Each row of a before or after table is a point. The points were changed in one or more steps. Then noise was added and the rows were shuffled. The steps act on how far a point lies along the listed directions, d1 being the first. Write out the steps. A step turns or swaps two directions, mirrors them in a line or flattens them onto one, adds a multiple of one to another, or multiplies one. Angles are multiples of 10 degrees, from the lower direction toward the higher: turns from -170 to 170, lines from 10 to 170 but not 90. Use the fewest steps. Two steps may share a direction if one is a turn and the other turns, adds or multiplies; they go together, in the order done. Otherwise the lowest direction goes first.
In the rows, 128 means zero.

Directions:
(1): [ 86 192 132]
(2): [77 97 81]
(3): [166 156  68]
Before (8 x 3)
[[132 122 115]
 [ 99 117 133]
 [  7 157 193]
 [139  96 149]
 [169 117  84]
 [158 105  97]
 [113 157 133]
 [ 58 111 131]]
After (8 x 3)
[[150 102 128]
 [ 19 215 109]
 [153  90 130]
 [130 107 128]
 [ 99 162 127]
 [156  89 131]
 [ 70 131 103]
 [107 121 126]]
Steps: multiply d1 by 1.3; flatten d2 and d3 onto the line at 170 degrees

Directions:
(1): [158 111 128 209]
(2): [179  68 105  96]
(3): [155 126 211 117]
Before (10 x 4)
[[156 121 137 106]
 [109 153 187 116]
 [138 141 157 118]
 [ 45 139  42  93]
 [ 96 166 178 162]
 [112 137 113 155]
 [124 122  93 216]
 [ 21 181  54  87]
 [100 201 133  79]
 [115 162 192 128]]
After (10 x 4)
[[ 68 191 155 103]
 [ 96 194  73 130]
 [132 127 138 156]
 [ 72 185 174 134]
 [167 105 185 185]
 [111 158 135 105]
 [125  78  36 200]
 [ 96 118  29 208]
 [138 131 120 102]
 [ 66 177 142 101]]
Steps: add -0.5 times d3 to d2; turn d1 and d3 by 70 degrees

Directions:
(1): [204 103  81 161 172 118  68 129]
(2): [ 58 144 110 216 130 154  92 113]
(3): [123 197  49 126 123  96 158 177]
(4): [112 161  89  65 118 141  80  51]
(5): [159 141 140 135  26 144  79 161]
Before (14 x 8)
[[112 125 145 171 100 137 122 155]
 [109 131 122 117 118 124 140 146]
 [ 74 171  77 140 154 101 184 135]
 [181 165  28  67 205  94 117  97]
 [184 124 103  58 135 118  95 139]
 [ 39 116 131 145 220 126 149  81]
 [144 100 146  32 187 112 171  66]
 [159 131  82 130 171 151  69 114]
 [112 191  45 110 178 124 120 111]
 [102 168 100 112 153 141 124 107]
 [100 160 104 120 196 109 145  79]
 [ 59 178 124  97 129 113 181  94]
 [138 123 114 107 150 133 131 108]
 [ 85  88 133 184 197 131 165 145]]
After (14 x 8)
[[ 91 150 118 151 110 126 141 150]
 [ 86 118  82 156 242 118 110  87]
 [247  34 166 137 167 137  56 114]
 [112 136  57 172 194 115 134 153]
 [181 100 115  40 197 105 142  65]
 [104  78 159 182 189 118 171 128]
 [123 108 158 143 169 154 114 102]
 [148 106 140 155 203 120 110  83]
 [ 69 102 177 129 195 122 188  77]
 [156  67 175 175 177 161  90 117]
 [154 110 121 116 142 136 118 111]
 [107 112 139 122 140 127 149 144]
 [192  92 152  78 108 135  87 146]
 [183 107 120 149 116 167  38 130]]
Steps: multiply d1 by 1.3; turn d1 and d5 by 40 degrees; mirror d3 and d4 in the line at 120 degrees

Directions:
(1): [197 131 123 137  67 155 182  91 188 182 161]
(2): [ 96 144 140  66 116  15 157 104 147 134 165]
(3): [123  83  40 149  42  97  97 115 103 100 118]
Before (8 x 11)
[[104 148 168 123 220 159 128 173 127 121 117]
 [174 174 200 126 148 180 152 142 192 155 137]
 [137 145 173 112 190 158 167 149 140 147 136]
 [104 103 101 131 119 113  81 136  80  95 121]
 [111 156 193 105 206 103 156 124 156 138 153]
 [141 144 162 122 147 136 145 113 145 144 146]
 [105 161 193 117 225 141 125 147 115 128 108]
 [ 77 146 138  57 124  10 144  97 146 152 152]]
After (8 x 11)
[[119 139 160 125 171 130 120 126 120 120 130]
 [139  96  83 136  70 122 112 106 113 121 144]
 [ 72 127 148 123 207 101 103 149 101  88 118]
 [106 119 147 124 200 153 118 167  98 107 109]
 [ 87 118 122 154 183 145  75 158  71  85  79]
 [ 54 141 127  58 139   6 122 111 124 127 139]
 [121 170 201 131 200 166 106 175 144 112 106]
 [ 93 109 104 150 178 157  85 177  91  85  92]]
Steps: turn d1 and d3 by -60 degrees; turn d1 and d2 by 20 degrees

Directions:
(1): [152 149 209 121  76  93  32 156 124 191 151 130 113 152]
(2): [166 141 138 142 130 197  96  91 228 152  70  80 135  87]
(3): [154  67 146  67 148 109 115 104  60 143  98  57 201  99]
Before (13 x 14)
[[103 164  89 162 139 157 177 135 157  99 132 150 107 110]
 [129 157 232 109  53  37  31 181  70 175 188 172  83 193]
 [121 124 110 169 148 141 178 142 129 104 126 177 106 150]
 [108 132  86 141 155 123 177 135 140 132 104 161 127 130]
 [130 140 157 171 118 144 127 135 147 135 145 175 107 147]
 [117 149 114 153 101 116 130 164 125 123 148 154 107 147]
 [ 90 161 147 150  94  80 114 169  74 143 188 179  81 171]
 [114 151 115 131 130 159 184 107 168 115 119 154 104 129]
 [121 144  80 142 136 152 165 121 144 107  99 145 120 110]
 [ 84 128  86 164 119 131 163 121 149  92 119 164 143 130]
 [115 154 126 148 123 130 146 147 147 111 153 148  97 178]
 [108 113  86 126 144 109 175 115 107 109 114 128 144 113]
 [152  33 124  72 170 131 119  89  55 124  77  42 240  72]]
After (13 x 14)
[[116 122  96 133 160 134 165 124 148 143  90 143 143 117]
 [ 91 129 122 129 125  76 152 158  38 117 174 156 119 157]
 [131 115 111 149 141 156 118 122 151 119 109 125 148 103]
 [103 128 184 102  80  16  94 185   8 137 200 186  99 201]
 [110 117  88 132 138 132 172 109 141 112  96 131 138 107]
 [136 111 163 146 121 131 127 123 109 138 138 151 137 138]
 [141 104 118 150 161 149 169 124 119 110 105 144 136 133]
 [138 135  94 134 136 157 143 114 147 124  85 125 131  94]
 [137 130 133 111 138 156 156  94 162 139 105 126 126 113]
 [128 144 105 135 146 162 158 116 145 118 111 105 137  94]
 [119 131 107 134 113 113 139 156 102 114 130 136 128 130]
 [121 131 133 122 129 126 141 134 123 113 131 115 133 165]
 [102 116  93 151 123 145 147 106 152 104  96 137 171 115]]
Steps: turn d1 and d2 by -30 degrees; multiply d3 by 0

Directions:
(1): [ 40  62  90  47 104 123 105 135 121 122 195 169 115 124 132 134 181 193]
(2): [179  90  56 189 104  71  68 106 131  82 150 114 131  46 103 185 144 121]
(3): [167  91  93  66 148 107 133 111 117 185 172 165 143  89 195 102  43  58]
(4): [183 141 159 139  89  68 102 116 194 225 171 141 122 168  94 126 110 203]
(5): [152 160 219  69 154 102 109 166 121 120 135 105 181  78 184 216 154 150]
Before (10 x 18)
[[156 142 127 170 139 113 144 135 136  59  95  73 156  71 129 182 154  78]
 [169 136 190  54 135 109 130 137 128 237 145 154 147 127 198 120  70  92]
 [177 100  94 175  81 113 115 102 164 214 152 181  79 164  65  63  57 135]
 [148 108 132  57 114  96  79 121 125 198 181 143 149 116 155 137 126 153]
 [ 82 115  99 135  79 131 148 131 149 155 128 151  73 195  90  70 168 200]
 [113 125 125 147 130 161 152 128 119 160 108 103 114 195  81  52 103 105]
 [181 138 154 110 127  79 133 135 126 150 145 108 129  87 154 201 121 151]
 [157  70  34 125 130 115 134 112 114 155 143 195 110  90 144  91  64  77]
 [113  97  60 121  93 113 103  91 159 182 166 145 100 133  92  99 111 162]
 [205 139 178 154  90  61 108 143 186 181 171 117 126 115 132 153 125 195]]
After (10 x 18)
[[165 155 125 249 112 169 143 121 132 116  60 120  83 163  44  82  96  91]
 [113 133 139 160 113 140 123 141 132 142 115  83 115 184  64  96 150 153]
 [140 108 143  92 104  68 126 130 183 165 183 125 147 107 130 170 148 165]
 [184 132 127 108 145 102 158 122 108 164 136 124 120  94 175 162  77  97]
 [119  83  30 168 112 145 149 110 124 133 114 185  77 142  84  63 107 113]
 [219 166 171 179 141 120 155 142 135 127  96  92 139  92 173 127  78  73]
 [103 161 143 174 124 163 164 154 101  59  49  93 108 139 120 125 187 130]
 [155 130  95 118 152 155 127 109  81 136 102 117 144 101 165  96  87  39]
 [169 116 107 121 131 130 141 105 117 208 121 155 118 129 164  75  45  38]
 [108 149  82 182 135 178 139 106 117  89  64  95 109 126  94 104 124  92]]
Steps: mirror d1 and d4 in the line at 140 degrees; multiply d2 by 0.4; turn d3 and d5 by -50 degrees
